Rows are points. To make a cloud, some directions were put in groups of two or more. Within a group, all points are equally far from the middle, so they leave a hole (a ring in 2 directions, a hollow ball in 3). The other directions are filled evenly. Then the cloud was stretched, turned, moved and blurred a little. Count the holes, and give their numbers of directions, smallest first.

Cloud, 13 rows:
31	29
26	-57
-49	30
19	-5
4	10
12	-5
-42	-10
34	3
-16	-24
19	-44
6	20
24	-30
-47	11
Holes: 0

Cloud, 20 rows:
-53	-30	36
-21	22	37
-30	-9	-24
-5	-22	-27
-15	37	45
-3	-41	-26
8	28	0
-15	-27	-32
2	7	-16
-9	12	39
-44	24	-28
-56	-8	13
-59	-6	28
18	27	-3
-36	20	0
-20	41	26
-30	6	1
-30	13	44
18	12	37
-52	-6	20
Holes: 0

Cloud, 27 rows:
-37	-6	46	3
45	9	7	-52
-19	-7	41	-26
32	15	15	9
-20	-11	-25	24
17	-14	-29	12
-32	26	50	-1
27	19	21	18
-54	30	-5	1
-6	44	-1	-32
-13	20	-23	-55
-10	-9	36	-42
-33	-26	15	28
-4	2	44	-21
13	-16	36	-7
9	26	37	-14
-62	5	6	12
23	-7	-57	-44
-7	42	-21	-25
-21	0	-33	-54
30	-5	24	-1
-29	59	1	2
-25	40	-19	-15
-31	-17	-9	-60
17	39	-2	-35
16	41	19	-13
4	2	-44	-3
Holes: 1 (3)

Cloud:
10	13	26	-32	28	-11
17	-40	-32	41	-19	-14
27	8	10	-38	-8	-10
26	-18	43	-49	-9	13
23	-19	20	14	-38	-34
-14	16	41	8	-13	12
40	-6	9	-12	-11	-49
-1	19	23	12	41	-7
43	-60	20	-16	27	5
6	-21	38	18	-4	-43
-4	-19	-17	13	37	46
52	-37	26	-43	22	23
-34	6	-11	31	12	-7
-6	-53	5	23	-21	10
60	-43	40	-12	16	16
21	-38	22	-40	-31	11
24	-7	-9	-18	-11	69
5	13	3	-44	-31	-26
4	-17	-24	-27	-21	41
-5	-41	54	-37	-1	22
-9	-19	11	48	-28	-14
6	-15	-7	-50	-23	-32
37	-26	9	-32	42	-26
-13	-4	-28	42	2	10
6	14	-15	17	33	49
22	-40	-2	15	4	65
10	-5	1	2	-45	41
2	7	-27	-25	8	29
-19	-28	-6	-4	16	66
-5	-38	-25	51	20	-14
-14	-43	-5	-23	-20	63
41	-23	-27	6	48	47
7	-52	12	13	47	-6
-4	-11	-35	43	9	7
-17	11	26	-21	-4	-42
13	10	24	30	21	-47
34	-55	36	11	15	-8
57	12	30	-5	20	27
31	12	18	28	1	-39
10	1	36	39	31	36
-44	-45	5	-21	-19	11
5	-4	-1	42	58	31
-33	-34	26	1	0	-17
-25	-41	-12	-17	-11	39
44	-9	25	-15	-13	-6
-18	-22	-25	1	-43	38
Holes: 1 (4)
